Rows are points. Each copy is the shape, with its points in the same order, turned, moved and blurred by noise. Is it also mirrored, or only turned?

Shape, 6 rows:
0.36 -3.10
-0.34 0.04
-1.15 0.51
-3.55 0.71
0.89 0.41
0.65 0.66
Copy 1, 6 rows:
-3.36 -0.95
-0.23 -0.26
0.55 -0.88
1.68 -2.93
-0.39 0.99
-0.08 0.89
Copy 1 is: mirrored
Copy 2:
-2.82 -1.08
0.28 -0.17
0.98 -0.98
2.13 -3.06
0.39 0.78
0.23 0.54
Copy 2 is: mirrored

Shape:
1.20 0.31 1.48
-1.27 -1.26 -2.16
0.46 1.84 1.49
0.38 -2.16 0.62
0.93 1.66 -1.41
-0.59 1.42 0.31
0.80 1.61 0.11
-2.66 2.26 0.82
Copy 1, 8 rows:
-0.54 -0.41 1.87
-0.49 -0.35 -2.64
-2.34 -0.02 2.01
1.11 -1.76 -0.09
-1.54 1.90 0.10
-2.48 -0.05 0.18
-1.55 0.83 1.16
-4.19 -1.05 -0.29
Copy 1 is: only turned
Copy 2:
-1.11 -1.30 -2.12
1.18 -0.19 1.86
-1.30 0.35 -2.63
0.74 -2.62 -0.55
-2.05 0.55 0.23
-0.42 0.79 -1.32
-1.63 0.25 -1.22
0.99 2.48 -2.06
Copy 2 is: only turned

Shape (11 x 6):
0.96 1.25 0.09 0.16 0.76 -0.53
0.18 1.53 -1.81 -1.17 -0.34 -1.10
1.17 1.53 -1.56 -0.31 0.08 0.33
-2.09 -2.78 0.11 -1.70 -0.76 1.66
0.38 1.11 -0.07 3.97 1.04 1.61
-1.55 -4.33 1.01 1.77 -1.47 0.08
-0.51 1.16 -0.24 -0.50 1.37 -1.17
3.29 0.82 -0.11 -1.30 0.34 -1.51
1.31 1.22 -0.18 -1.51 1.79 0.89
0.45 -0.33 -2.49 0.07 0.82 0.42
0.08 2.04 0.88 -0.01 -0.98 -1.23
Copy 1:
0.99 0.81 0.85 1.46 0.90 0.72
2.58 -0.11 1.93 0.27 -0.10 1.86
1.87 0.36 1.19 1.66 -0.67 1.38
-0.09 -2.25 -1.64 -2.41 -0.78 -0.14
-2.86 -0.65 1.77 3.33 -0.25 -0.18
-2.42 -0.51 0.75 -2.86 -0.61 -2.29
1.51 -0.77 1.23 1.06 1.70 0.47
2.78 2.69 0.24 1.31 0.40 0.44
1.81 -0.14 -1.05 2.24 0.42 0.89
1.48 -1.11 1.21 1.02 -1.34 -0.23
0.47 1.20 1.65 0.44 1.97 1.69
Copy 1 is: mirrored
Copy 2:
-0.24 0.54 0.80 0.84 -0.87 0.00
-1.59 2.61 0.12 1.03 0.39 0.51
-0.36 2.52 0.73 1.90 -0.20 -0.36
0.10 0.09 1.84 -1.54 4.20 -1.54
2.02 0.41 0.59 0.65 -2.28 -3.20
1.60 -0.20 1.91 -4.65 1.46 -1.76
-1.84 0.31 -0.08 0.66 -0.37 -0.34
-0.98 1.25 2.44 1.63 -1.35 2.39
-0.73 0.37 1.92 2.67 0.41 0.04
-0.89 2.17 2.30 0.65 0.42 -1.78
0.18 1.06 -1.28 0.51 -0.34 0.94
Copy 2 is: only turned
Copy 3, 11 rows:
2.11 0.46 1.29 -0.12 -0.81 0.00
1.34 -0.62 1.93 -1.77 -0.89 -1.36
1.78 -1.26 1.34 -0.75 -1.35 -0.21
-4.05 -0.34 0.57 0.15 -1.03 -0.13
2.61 -1.31 -2.08 1.75 0.08 0.76
-3.44 0.45 -0.59 0.25 2.37 1.77
1.41 0.97 1.48 -0.03 -0.75 -1.79
2.43 0.42 3.92 -0.80 -0.94 0.92
1.48 -0.13 2.54 0.99 -2.69 -0.31
0.53 -2.23 1.71 0.32 -0.02 -0.83
1.74 1.63 0.48 -1.86 -1.25 0.11
Copy 3 is: mirrored

Shape, 14 rows:
2.61 -1.01 2.77 -2.30 -1.03 0.12 0.00 1.04
-1.17 1.33 0.73 1.21 -0.58 -1.83 0.91 0.21
0.70 0.76 2.01 -2.25 -1.11 1.35 0.08 0.04
0.08 1.39 -1.16 1.65 1.20 -2.98 0.55 0.05
-2.04 -0.54 0.70 -1.01 0.29 0.53 1.39 -0.80
-1.19 0.92 -1.73 0.36 -1.55 -1.42 -0.06 -1.40
1.17 -1.07 1.80 -2.70 -1.09 1.68 1.62 -0.78
2.54 -1.12 0.85 -2.36 1.17 -0.36 -0.81 0.49
0.84 0.11 0.11 -3.77 -0.14 -0.24 2.98 1.15
-1.28 -0.35 -0.78 0.00 2.04 -3.10 -2.01 -0.23
2.55 0.63 -0.12 -3.22 0.42 -1.49 1.25 1.35
-0.90 -2.36 0.50 2.16 0.40 0.93 -0.59 -0.04
0.70 0.43 2.56 0.97 -1.18 -0.51 -0.46 -4.04
0.58 -0.19 1.13 -0.86 0.89 2.47 0.13 0.23
Copy 1, 14 rows:
1.33 1.24 1.78 -0.28 2.10 -1.42 1.56 -2.05
-0.24 -1.33 0.31 2.41 0.85 1.51 -0.86 0.41
1.33 2.44 1.86 0.25 0.74 -0.76 -0.58 -0.77
-1.91 -2.75 0.39 0.85 1.85 1.62 -0.91 1.67
0.09 -0.08 2.15 1.10 -1.93 0.27 -0.84 -0.20
1.24 -1.43 1.01 0.77 0.19 2.22 -1.08 2.51
1.53 1.80 2.80 0.03 -0.77 -2.16 0.56 -0.48
-0.43 0.10 2.44 -2.13 1.92 -0.50 0.72 -1.09
-0.99 1.41 4.02 1.51 0.69 -0.71 1.76 0.54
-1.49 -3.12 1.69 -1.08 0.74 3.21 -1.54 -0.69
-1.37 0.68 3.17 -0.09 3.25 -0.20 1.61 0.43
0.16 -1.56 -1.24 -0.83 -2.33 0.42 -0.20 -0.97
3.27 -1.91 0.97 -0.07 0.95 -1.65 -2.93 0.51
-0.66 1.57 0.94 -1.00 -0.90 -1.21 -0.57 -0.69
Copy 1 is: only turned
Copy 2:
-1.43 -0.69 0.10 -2.71 -2.15 0.98 1.44 -2.06
-0.42 -0.72 0.99 -0.54 1.44 -1.84 -0.57 1.20
-1.57 -1.08 -0.76 -1.65 -2.31 0.51 0.96 0.44
-0.14 -0.69 1.22 1.12 2.00 -2.14 -2.46 -0.58
0.51 -2.17 -0.71 -0.67 0.79 1.23 0.06 1.70
-0.20 -0.53 2.11 1.83 0.42 -0.05 -0.88 1.78
-0.06 -2.53 -0.38 -1.84 -2.48 1.67 1.74 -0.15
-1.23 -0.79 -0.54 -0.65 -1.26 1.51 -0.37 -2.90
0.20 -2.76 0.54 -2.79 -2.52 1.35 -2.00 -0.24
-1.66 0.18 0.30 1.32 3.12 1.03 -2.01 -0.76
-1.14 -1.69 0.82 -1.72 -2.30 0.58 -2.33 -2.18
1.83 0.61 -1.44 0.73 1.87 0.51 1.62 -0.26
-1.98 -2.55 0.81 1.56 0.54 -0.89 3.50 0.43
0.16 -0.97 -2.67 -0.63 -1.34 0.69 0.70 -0.04
Copy 2 is: only turned
